Each row of a before or after table is a point. One or more steps were done to the points. Then noise was added and the rows were shuffled. The steps act on columns, c1 being the first. What was done? A step turns or swaps two columns, mirrors them in a line or flattens them onto one, adds a multiple of one to another, or multiplies or shifts one. Angles are multiples of 10 degrees, from the lower column toward the higher: turns from -170 to 170, lines from 10 to 170 but not 90. Use the fewest steps. Two steps may share a column if one is a turn and the other turns, adds or multiplies; they go together, in the order done. Otherwise the lowest column goes first.
(in the rows, 128 means zero)

Before:
144, 112
57, 166
165, 128
121, 87
62, 197
107, 146
145, 108
111, 159
107, 127
161, 94
144, 98
103, 182
114, 144
After, 13 rows:
135, 127
133, 126
156, 130
144, 127
140, 125
175, 127
176, 130
177, 128
92, 126
197, 128
86, 127
192, 128
143, 126
Steps: shift c1 by 30; multiply c2 by 0

Before (9 x 6):
160, 155, 128, 123, 140, 123
107, 140, 142, 142, 109, 132
92, 90, 92, 163, 108, 124
94, 123, 93, 188, 129, 85
174, 144, 119, 135, 170, 148
120, 147, 110, 107, 166, 123
103, 81, 120, 162, 120, 75
151, 166, 161, 128, 192, 164
161, 148, 149, 110, 190, 156
After (9 x 6):
109, 146, 104, 112, 148, 123
113, 92, 85, 164, 132, 128
126, 80, 118, 163, 144, 76
147, 156, 126, 125, 136, 122
128, 168, 171, 128, 191, 162
94, 121, 85, 192, 169, 84
153, 147, 156, 111, 177, 157
165, 144, 115, 136, 178, 148
99, 141, 150, 140, 117, 133
Steps: add -0.5 times c2 to c1; multiply c3 by 1.3; add 0.7 times c4 to c5

Before (11 x 11):
151, 138, 124, 83, 144, 111, 79, 152, 123, 161, 134
149, 140, 145, 118, 124, 75, 136, 153, 108, 126, 123
138, 111, 169, 119, 132, 110, 118, 115, 139, 117, 125
146, 107, 133, 130, 102, 108, 151, 142, 130, 121, 45
94, 127, 120, 96, 115, 85, 145, 127, 137, 125, 77
149, 217, 122, 127, 167, 119, 80, 147, 144, 199, 109
154, 110, 114, 120, 116, 111, 127, 15, 137, 116, 105
153, 134, 143, 127, 149, 93, 151, 108, 136, 182, 66
135, 115, 138, 128, 97, 107, 132, 101, 131, 150, 143
133, 130, 152, 89, 105, 130, 139, 78, 101, 123, 140
112, 109, 122, 135, 147, 110, 79, 126, 66, 144, 70
After:
134, 115, 162, 129, 108, 108, 132, 93, 131, 128, 143
149, 216, 163, 127, 146, 119, 80, 160, 143, 192, 109
94, 126, 111, 94, 124, 85, 145, 122, 136, 139, 76
138, 110, 199, 119, 122, 111, 118, 120, 139, 53, 124
134, 130, 170, 89, 101, 129, 139, 79, 100, 86, 141
112, 109, 127, 135, 132, 109, 80, 134, 66, 150, 69
148, 141, 160, 118, 139, 75, 136, 145, 108, 98, 123
146, 108, 132, 130, 129, 107, 150, 127, 131, 115, 44
153, 134, 191, 127, 125, 93, 150, 123, 137, 144, 66
153, 111, 93, 121, 75, 111, 127, 38, 137, 141, 104
152, 138, 141, 84, 143, 111, 79, 151, 122, 159, 134
Steps: multiply c3 by 2.5; turn c3 and c10 by -40 degrees; flatten c5 and c8 onto the line at 60 degrees
